Each row is a point. The points of each table are mixes of a few directions, plus a little noise. How many directions does each table use, and how many do they share? Where both have some left over, give the other angles between the two spaces (their principal angles), to ten degrees, smallest first.
In the rows, zero is written as 128.

First, 5 rows:
[[ 73 151]
 [229  87]
 [149 120]
 [ 79 147]
 [109 134]]
Second:
[[106 170]
 [167  55]
 [ 81 217]
 [151  83]
 [103 175]
 [141 102]
 [145  94]]
Directions: first 1, second 1, shared 0; angles 40

First:
[[ 82 151 158]
 [209 192  69]
 [142  20 125]
 [118  83 137]
 [ 92 122 153]
 [ 92 155 151]
 [162 174 103]]
Second (5 x 3):
[[127 235 123]
 [145  70 120]
 [ 74  63 169]
 [120 107 135]
 [172 164  96]]
Directions: first 2, second 2, shared 2

First:
[[144 131  51  39  26 146]
 [114  70 125 121 158 103]
 [136 129  91  85  79 136]
 [121 130 164 170 174 121]
 [116 151 211 226 224 120]
 [136 156 125 126 108 141]]
Second (7 x 6):
[[173  85  79 148 113  80]
 [ 87 165 171 111 142 170]
 [222  43  29 168  98  30]
 [ 89 164 170 111 141 167]
 [ 69 183 191 102 147 190]
 [105 149 151 118 135 152]
 [149 109 105 137 121 106]]
Directions: first 2, second 1, shared 0; angles 60

First:
[[132  98 125 121 121 148 132 121 136]
 [132 135 161 118 129 121 152 139 109]
 [130 123 128 137 119 127 146 132 117]
 [118 131  12 249  73  95 156 133 101]
 [131 138 155 115 133 123 139 135 118]
 [119 159 135  92 169 127  60 116 167]
 [129 127 143 103 143 138 110 123 142]
 [129 119 120 133 122 133 131 126 129]
 [134 114 168  86 142 146 126 125 136]
 [127 136 136 125 131 123 129 131 125]]
Second (9 x 9):
[[124 109 126 101 126 151  87  97 157]
 [133 103 104 144 130 142 144 140 133]
 [141 113 115 157 145 130 181 175 113]
 [124 148 128 143 115 108 135 128 111]
 [129 131 137 121 134 128 128 131 128]
 [126 132  99 169 106 113 150 134 109]
 [121 105 120  96 119 156  71  81 166]
 [129 167 212  55 169 121 101 128 134]
 [125 145 110 167 107 103 153 137 101]]
Directions: first 3, second 3, shared 2; angles 60

First:
[[128 134 127 131 121 131 124 130 128 129 130 130]
 [125 154 126 141  97 142 110 136 130 135 137 139]
 [134  70 133  98 196  97 169 111 125 114 109 104]
 [125 157 126 143  93 144 107 137 130 135 138 140]
 [129 119 129 123 139 123 134 125 128 126 125 124]
 [122 184 123 157  61 158  89 145 131 142 147 152]
 [134  75 132 101 191  99 166 112 125 115 110 105]
 [133  88 131 107 176 106 156 116 126 118 115 111]
 [116 230 120 180   7 183  57 158 133 153 161 171]
 [133  83 132 105 181 104 160 115 126 117 113 109]
 [130 114 129 121 144 120 138 124 127 125 123 122]]
Second:
[[155  85 102 143 136  85 125 111  93 136 102 102]
 [111 156 145 118 123 156 130 139 150 123 144 145]
 [ 96 180 158 109 119 179 132 149 170 119 158 159]
 [122 138 134 124 126 137 129 132 136 126 134 134]
 [ 77 211 176  98 114 210 135 161 194 113 176 178]
 [155  84 102 143 136  84 124 111  92 136 102 102]
 [165  68  93 149 138  69 123 104  80 139  93  92]
 [135 117 121 132 130 117 127 124 119 130 122 121]
 [154  87 104 142 135  87 125 112  95 135 104 103]
 [111 154 144 119 124 154 130 139 150 123 144 144]]
Directions: first 1, second 1, shared 0; angles 60

First (8 x 18):
[[125 112 118 126 130 113 111 117 122 141 136 115 136 128 143 120 139 114]
 [104 114 112 143 108  50 108  90 128 146 125 139 112 108 172  59 151  38]
 [147 120 130 110 150 185 127 153 121 129 140 100 156 147 105 185 122 198]
 [112 171 147 153  99  94 166 122 149  99  97 187  77 107 122  78 108  75]
 [163  88 117  90 175 219  99 161 105 150 165  53 196 165 105 231 135 249]
 [145 125 132 114 146 179 130 150 124 126 137 106 149 143 105 177 121 190]
 [114 140 129 142 110  89 136 113 136 122 116 154 103 113 140  86 129  78]
 [114 153 138 145 107  95 149 119 141 112 108 167  94 112 131  86 119  81]]
Second, 9 rows:
[[119 197 152 157  93 117 182 125 156  80  97 190  74 106 104 103 108  96]
 [126 105 101 136 149 137 103 144 129 150 112  76 157 120 134 146 149 142]
 [125  71  85 124 162  97  79 154 132 176 122  84 167 134 175 102 131 115]
 [145  73 144  67 137 110  93  93  88 158 211 150 149 181 163 117 111 134]
 [122 160 119 165 127 170 146 143 139 109  82  80 129  94  88 176 162 154]
 [123 188 142 152 101 124 173 138 159  85  98 181  86 112 107 108 104 108]
 [147  98 114  79 117 109  78  64  99 147 230 129 158 171 172 142 150 126]
 [110 145 193 136 103 121 173  97 101 105 111 177  75 111  90 101 123 100]
 [136 117 102 138 165 163 123 194 150 140  90  85 157 126 120 155 113 177]]
Directions: first 2, second 5, shared 2

First, 10 rows:
[[106 131  93  90 163 194 109 133 132 140  60 154 121 157 156 137 207 130
  133 143 100 159 116 102]
 [107 134  99  99 161 182 116 133 128 135  71 149 128 151 154 136 193 133
  131 141 102 149 119 112]
 [119 155 162 193 124  40 185 128  98  91 201  87 194  90 124 117  36 159
  112 116 129  50 150 210]
 [177  95 157 133  67  95 106 118 151 143 179 121  76 114  82 122  76  93
  135 111 177 149 128  94]
 [163 105 151 134  84 101 114 121 144 137 168 121  93 116  95 124  87 104
  133 116 164 141 129 106]
 [146 134 172 186  93  36 165 123 115 105 217  90 156  88 100 116  22 136
  118 109 155  73 147 180]
 [ 66 159  70  89 214 219 130 141 112 126  20 159 166 167 194 141 247 160
  126 157  59 139 116 134]
 [117 124  99  90 151 189 104 131 137 143  69 153 109 154 146 136 198 123
  134 140 110 165 115  94]
 [164 105 153 136  82  97 115 121 143 137 172 120  93 114  93 123  82 104
  132 115 165 139 130 108]
 [117 137 124 132 141 129 137 130 121 122 122 127 144 128 138 128 132 138
  125 131 117 118 130 142]]
Second (11 x 24):
[[129 182 155 109 138 107 100 121 184 139 115 149 137 129 145 157 130 147
  112 153 116 113 131 159]
 [103 122 100 148 107 131 183  97 130 139 142 102  25 100 118 104 136 110
  129 125 172 106 137 153]
 [ 89 119 166 144 149 153  86 169 120 135 137 193 219 147 161 156 132  83
  107 153 120 163 121  75]
 [ 33 127  78 172 124 126 215 106  82 113 147  92  47 128 151 107 133 134
  131 120 158  78 103 128]
 [153 144 124 103 142 105 115 130 119 108 111 103 164 154 124 133 118 190
  142 113  86 113 113 137]
 [177 162 131  81 152  89  95 131 130 102  99  94 187 170 122 142 114 227
  144 110  59 106 109 149]
 [ 90  94  41 157 109 118 240  89  49  97 141  28   7 124 108  71 124 173
  162  79 151  72 106 143]
 [187 185 135 106 105 101 106 116 196 128  96 152 147  81 134 147 115 125
  133 138 118 126 151 167]
 [118  97 160 121 148 149 105 132 129 158 152 127  98 159 108 125 146 122
  108 140 143 144 132 124]
 [197 113 175 109 123 148  55 154 167 150 121 183 198 113 113 145 128  76
  118 144 124 189 159 111]
 [130  63 143 162 113 180 109 163 100 141 145 185 179 104 126 120 132  24
  123 134 158 196 149  63]]
Directions: first 2, second 5, shared 0; angles 40, 70

First, 10 rows:
[[111 120 136 141 114 136 126 151 124  95 162 121 146 143 134  87 122 140
  117 140  98 154 142 141 106 140 131 123 115 117 143 111]
 [164 163 123 118 143 110 135  86 134 173  74 125 105 128 137 158 146 117
  142 126 155 130 111 103 123 109 119 150 150 133 104 141]
 [ 63  57 133 140 106 162 115 203 117  55 220 140 162 117 103  94  94 144
  106 120  91 104 156 170 156 160 147  84  91 125 168 111]
 [ 93 122 149 167  93 147 126 176 119  45 206 101 176 178 155  10 118 157
   99 168  47 213 163 158  55 156 132 127  98  97 166  83]
 [135 118 118 110 142 124 127 116 131 158 104 144 110 101 111 180 127 117
  139 107 162  81 115 120 169 120 129 121 136 144 116 148]
 [183 160 108  91 165  98 134  59 141 227  26 147  74  89 115 242 149  97
  161  96 211  64  88  86 182  91 117 145 167 155  81 174]
 [156 143 118 107 149 112 131  92 134 182  74 140  98 105 119 192 138 111
  145 110 174  89 106 106 160 108 122 135 149 144 103 154]
 [118 119 130 133 123 133 126 140 126 112 145 127 136 131 128 113 124 132
  123 130 117 132 133 135 124 134 130 123 121 125 136 121]
 [ 86 102 143 155 100 151 122 181 119  55 204 115 168 155 137  46 112 151
  104 151  67 173 157 159  91 156 137 114  98 107 163  94]
 [172 174 123 118 145 104 137  76 136 181  64 122 102 132 143 157 152 115
  144 131 157 139 107  99 114 106 116 157 154 132 100 142]]
Second (10 x 32):
[[146 166 145 150 118 133 137 134 132 109 133 106 152 171 155  60 135 129
  132 158  90 198 145 139  72 132 135 152 110 120 134 114]
 [146 122 148 130 139 169 137 186 145 128 142 148 161 121 100 125 100  84
  169 114 130  94 156 180 192 140 178 121  62 175 135 170]
 [ 54  49  99 112 115 117 103 132 103  95 175 142 105  87 105 171 118 169
   80 104 137  71 111 108 152 136  99  80 167 100 144  98]
 [123 126 141 142 120 145 129 158 130 101 156 123 153 145 131  87 119 126
  129 137 102 149 147 151 118 142 144 128 102 130 141 124]
 [105 112 130 138 116 134 125 146 121  97 160 122 140 136 131  99 122 143
  113 136 104 143 136 137 113 139 126 119 122 115 143 110]
 [174 198 136 140 129 105 140  82 135 152  81  98 122 172 171  86 158 129
  134 161 115 209 122 105  52 113 114 175 146 114 112 118]
 [185 174 129 113 155 116 141  89 144 193  56 132 108 122 129 172 143  95
  164 121 169 115 113 113 148 105 135 155 134 154  97 165]
 [ 35  38 106 126 100 126 101 154  97  60 209 135 123 101 112 130 113 184
   66 117 107  97 124 122 130 149  99  73 156  86 160  79]
 [233 218 136 112 171 114 154  69 160 233   7 129 106 131 137 182 153  67
  194 123 188 126 110 110 149  92 145 183 127 174  78 190]
 [ 79  74 108 115 121 121 112 132 112 112 156 141 111  95 109 166 121 153
   99 108 139  80 114 116 153 132 109  95 154 113 138 112]]
Directions: first 2, second 3, shared 2

First, 9 rows:
[[140 129 106 134 151 126 160 127 105 123 132 120 128 124 139 144 132 151
  120 155 124 143 109 138 148 127 123 145 136 128 142 106]
 [149 125 106 111  97 114 186 116  94 138 135 110 152 146 127 163 139 156
  139 160 102 131  97 153 137 117 111 171 146 143 148 136]
 [141 150 123 101  21  99 226 119  84 149 101 106 165 169  90 185 134 140
  195 143  92 105  83 179 116 107  77 192 160 160 160 159]
 [ 93 140 165 152 157 145  49 148 178 114 107 155  93 105 118  81 108  79
  129  74 166 116 174  98 109 142 144  67 103 108 100 121]
 [140 153  91 152 170 123 203 139  81 114 108 118 115 120 134 164 125 162
  136 175 130 153  84 157 167 125 103 158 147 128 160  72]
 [147  64 134  88 121 136  53  95 157 148 200 124 160 135 162  96 151 135
   66 123 105 126 163  89 111 130 181 117 109 129  97 185]
 [104 101 176 114 113 143  14 124 194 135 148 148 126 123 128  70 125  80
  107  66 142 104 191  82  87 139 167  70  98 117  83 177]
 [ 93 214 127 191 158 125 201 178 103  96  29 141  72 108  85 154  92 107
  204 122 172 130  96 167 148 131  68 124 145 119 160  45]
 [144  75 123 109 165 141  60 106 152 135 192 128 141 120 170  95 145 142
   58 134 119 141 157  89 129 135 179 109 109 119 103 150]]
Second (9 x 32):
[[150 117 135 102 145 137  91 104 125 134 117 109 155 116 127 125 102 156
  112 158 101 129 121 128  72  59 176 102 129 109 138 109]
 [ 79 204 124 169  92  95 249 189 112 106  88 125  93 140  95 134 105 106
  217 116 164 127 100 167 189 158  29 142 172 127 136 131]
 [125  67 103  98 133 126 135 118  97 150  98 152 146 125 104 189 140 158
  117 158 117 129 101 146 118 114 150 160  88 156 192 104]
 [177  90 132 146 129 145  40  89 128 157 203 124 141 119 184 123 191 124
   26 119 103 109 163  86 116 167 129 168 101 152  76 115]
 [ 67 141 128 124 133 121 175 169 170  93 106 159  95 143  95  99 100  96
  203  88 175 150 135 130 178 165 133  81 136 111 145 187]
 [122 171 111 142 115 115 224 133 137  94 110 125 126 134  88 148 127 126
  183 154 110 163  83 127 142 131 113 130 191 109 149 136]
 [203 141 133 162 125 161  62  86 123 139 197 121 118 144 201 112 196 101
   63  80 123 104 174 105 143 199 122 181 107 159  59 125]
 [ 71  67 152  93 149 110  47 152 161 150 141 127 148  92 120  86  87 143
   81 148 129 121 153  97  87  70 153  58 108  99 121 139]
 [157 155 131 119 133 141 126 115  97 130  93 111 133 137 134 135 102 144
  150 129 130 115 121 164 104  86 144 130 121 130 141 102]]
Directions: first 3, second 6, shared 1; angles 40, 90

First, 9 rows:
[[ 92 158 113  91 149 163  95 120 122 150 228 198 141 128 119 156 140 110
  134 133 134 141 180  98 127 158 146 146 130 141 123 102]
 [135 173 123 165 139 139 115 133 118 163 177 168  92 113 142 165 128 101
  142  65 172 107 133 132  95 156 161 131 152 153 110  66]
 [131  64 110  66 143 140 119 127 138 139 151 190 165 156  68 131 159 145
  144 161 148 189 204 115 156 120 152 166 107 142 140 159]
 [149 118 112 116 141 118 136 123 137 126 119 112 132 156 128 140 123 140
  134 142 131 129 121 136 110 123 137 139 115 116 121 127]
 [118  92 166 161  73 135 132 104 156 140  44  99 138  85 110 109 130 141
  131 139 120 152 105 134 157 107  84 120 105 125 139 169]
 [145  98 104  92 139 116 139 109 153 116 106  92 153 173 123 138 121 157
  132 183 108 144 118 134 114 113 123 144  90  97 121 151]
 [148 102 171 147 108 109 149 138 116  92  40  48 143 128 144  72 108 134
  115 136 106 105  80 127 149 115  88 113 150 111 151 165]
 [112 191 112 187 122  99 144 159 111 111 134 125  59  82 166 129 126 115
  102  76 115  88  90 165 117 114 139  71 142 138 110 100]
 [122 156 141 127 139 132 122 140 102 114 152 119 130 130 150 113 116 109
  118 118 120  99 121 111 128 147 124 122 160 128 134 114]]
Second:
[[116 150 181 120 124 136 119 149 116  81 156 133 145 127 165  86 149 104
  127 150 118 120 118 119 125 143 135 122 153 133 144 124]
 [159 120 109 130 130 132 136  79 182 147  95 122 102 113  82 166  94 131
  136  99 123 139 104 118 137 115  96 122  84 130 108 127]
 [158 120  98 131 110 100 145 118 122 129 120 123 135 161 132 140 112  95
  122 135 101 103 111 151 105 140 131 136  74 134 117 129]
 [154 136 125 102 147 127 131 116 143 110 150 134 129 152 123 135 116 110
  132 128 120 121 120 117 118 138 130 133 114 132 121 117]
 [ 79 111 137 186  84 137 123 133 122 173  64 111 114  63 121 123 143 171
  124 115 146 152 134 147 157  99 107 111 147 120 136 153]
 [183 113  51 110 114  63 160 143  75 122 156 129 160 235 160 144 110  60
  113 160  81  63 125 179  62 169 170 161  45 137 115 122]
 [104 129 115 103 167 133 115 172  82 129 174 142 144 154 144 117 152 154
  126 140 156 131 177 121 124 133 168 143 188 118 140 116]
 [124 145 190 144 107 151 123  98 178 103 104 121 114  76 123 111 126 118
  135 119 118 142  86 109 151 119  89 103 123 135 131 134]
 [153 123 126 148  95 118 143  88 166 134  86 116 116 114 111 144 103 104
  128 118 102 122  87 138 128 125  96 118  66 136 115 137]
 [ 57 121 127 126 174 163  96 180  87 165 147 138 124  94 121 119 167 221
  131 118 198 173 205 107 163 100 155 132 249 106 148 126]
 [120 141 150 107 158 148 115 133 136 112 153 135 126 121 126 119 135 141
  134 126 144 142 139 102 140 126 131 125 165 126 133 117]]
Directions: first 6, second 4, shared 1; angles 40, 60, 70

First (11 x 32):
[[163 125 178 192 164 150 135  98 149 124 148 128 129 173 139 178 162 136
  147  84 100 143 180 153 197 139  98 135 134 133 137 114]
 [138 126 143 149 138 136 131 119 135 128 135 127 129 143 130 144 137 131
  134 115 119 132 144 133 149 132 120 129 130 129 131 126]
 [176  97 178 232 151 186 153 101 153 155 171 120 152 201 126 193 153 149
  162  67  83 130 173 106 215 152 109 119 143 133 137 104]
 [165 115 176 203 156 162 141 101 150 136 157 124 138 182 133 181 156 142
  151  80  95 137 175 134 198 142 104 130 137 134 137 112]
 [143 136 160 151 156 126 124 108 140 113 131 131 120 145 140 153 152 128
  133 109 119 142 163 162 163 130 105 138 129 130 133 124]
 [104 169 122  58 143  69  99 128 118  81  89 140  94  79 145  99 136 108
  102 162 160 144 131 195  91 107 115 150 115 127 126 147]
 [ 81 149  70  30  95  80 109 160 101 111  89 134 113  59 122  62  93 111
   97 189 169 119  73 129  38 107 154 130 116 123 117 150]
 [ 70 123  32  28  52 106 125 187  90 152 100 125 136  57 100  40  59 119
  100 201 169  95  26  56   7 114 190 106 121 119 110 148]
 [102 138  96  74 109 102 118 148 112 121 107 131 120  90 125  90 109 119
  111 162 151 123  96 126  78 117 143 129 121 125 121 140]
 [104  94  63 107  63 155 147 170 107 179 137 117 159 113  94  86  72 137
  127 156 134  92  52  26  67 133 182  96 132 122 117 129]
 [163 137 192 185 180 135 126  88 151 106 141 132 118 168 151 182 175 132
  143  83 105 152 196 185 204 134  85 145 131 134 140 117]]
Second (8 x 32):
[[145 148 145 110  97 158 108 122 145 110 122 122 123 120 171 137 145 158
  128 134  92 219 161 179 120 163  70  91 138  99  91 154]
 [133 138  63 148  64 207 158 133 135 190 169  96 136 164 133 118 108 197
  167 160  71 162  79  86 102 142  99 114 131 108  53 121]
 [126  91 188 101 165  86 106 146 114  85  91 164 160  89 104 130 139  46
   89  98 190  92 168 113 126 128 191 119 130 143 216 118]
 [124 210 100 107 175 146 143  79 135 107 138 139  96 167 148 147 186 129
  160 170 123 158 153 212 125  83  78 223  88 142  90  72]
 [124 100 134 129 119 126 130 142 123 136 123 131 144 118 112 124 113 115
  119 117 140 107 117  93 124 135 157 109 137 129 150 132]
 [133 146 131 157 124  99 110 118 144 128 134 101  85 124 163 124 113 185
  128 117  93 153 116 177 162 138  67 108 144 113  84 188]
 [111 101  65 146 112 169 176 142 109 188 156 128 161 162  72 114 101 119
  150 146 140  50  66  19 103 102 196 153 116 147 136  77]
 [125  94 197 128 172  42  93 140 121  85  88 145 123  84 120 125 122  77
   83  83 177  79 155 140 159 127 165 110 143 142 202 167]]
Directions: first 2, second 4, shared 1; angles 80

First (11 x 32):
[[131 178  88 150 172 158 155  88  96  91 110 117 136 196 145 133 106 152
  146 134 129 114 150 104 133 118 109 155 162 130 144 182]
 [136 104 188 149 142  71 101 102 159 150 189 167 123  90  88 150 127  94
  109 128 129 148 122 129 148 131 132 122 113 104 121  69]
 [136 123 185 109 105  79 132 118 159 147 144 162 132  56 116 109 111  95
   96 121 113 127 117 140 128 126 158 107  90 122 141  65]
 [132 127  85 143  91 184 159 135 101 145  74 119 191 134 149  70 157 169
  135 136 136 118 156 134 113 157 110 126 160 141 125 168]
 [137 118 157  99 138  99 121 132 154 129 149 121 112  96 120 144 125  96
  107 103 131 143 122 147 145 137 140 130  84 158 112  97]
 [143 126 133 134 114 133 126 122 126 134 131 155 144 116 130 109 131 131
  119 135 128 132 131 122 128 129 131 121 143 115 135 119]
 [123 128  65 134 147 184 127 148  98 113 102  79 131 193 144 142 156 161
  156 124 149 134 145 129 132 144  95 153 154 156 103 196]
 [141  98 156 100 119 106  85 160 149 130 169 148  84 101 119 154 132 103
  114 122 131 151  97 130 133 112 149 113 112 115 123  91]
 [ 98 119 124 165 125 123 124 128 122 142 127 123 130 144 112 136 133 142
  153 151 123 116 128 121 115 124 114 124 146  97 130 136]
 [141 145  82  85 139 173 119 161 106  85 111 106  85 175 165 145 121 141
  138 118 134 131 113 116 123 106 135 137 139 147 133 171]
 [ 91 143 145 141 116  98 160 115 137 143 102 112 139 107 119 115 108 124
  137 137 106  96 129 137 112 126 134 120 103 123 140 116]]
Second, 9 rows:
[[127 106 124 134  86 105 147 152 137 134 138 143 143  78  64  84 143 121
  157 125 126 148 101 157  98 150 121 134 167  83 131  92]
 [125 116 120 123 126 121 136 141 149 127 146 110 134 103  78 139 148 115
  150 134 131 137 100 135 117 137 126 117 134 121 105 117]
 [157 154  81  93 126 122  86  96  99 148 104  86 137 168 201 145  79 102
   99 109 156 136 112  94 156 106 190 101 123 249  56 141]
 [132 151 115 114 163 134 104 103 126 128 120 104 115 177 187 169 108 118
  104 132 139 120 135  98 159 103 150 117 101 184 116 152]
 [136 136 118 118 139 139 114 118 117 131 121 110 131 141 152 147 117 127
  117 121 134 121 131 112 138 123 141 116 113 175  94 145]
 [105 128 155 146 156 131 143 132 154 112 141 149 106 142 122 142 147 138
  130 149 115 119 145 132 133 120  98 145 114  67 192 132]
 [119 132 150 137 157 152 131 124 127 118 128 132 118 144 143 153 137 147
  120 133 118 107 156 121 136 126 108 131 101 118 142 152]
 [121 123 140 145 102 106 142 135 133 127 126 167 122 120 122  81 127 131
  132 132 121 141 131 149 117 129 118 153 157  65 194 101]
 [128 106 149 144  97 140 148 151 113 128 127 153 144  79  84  92 145 151
  144 113 113 123 141 152  98 158 101 136 143  90 123 121]]
Directions: first 6, second 4, shared 0; angles 40, 50, 50, 70
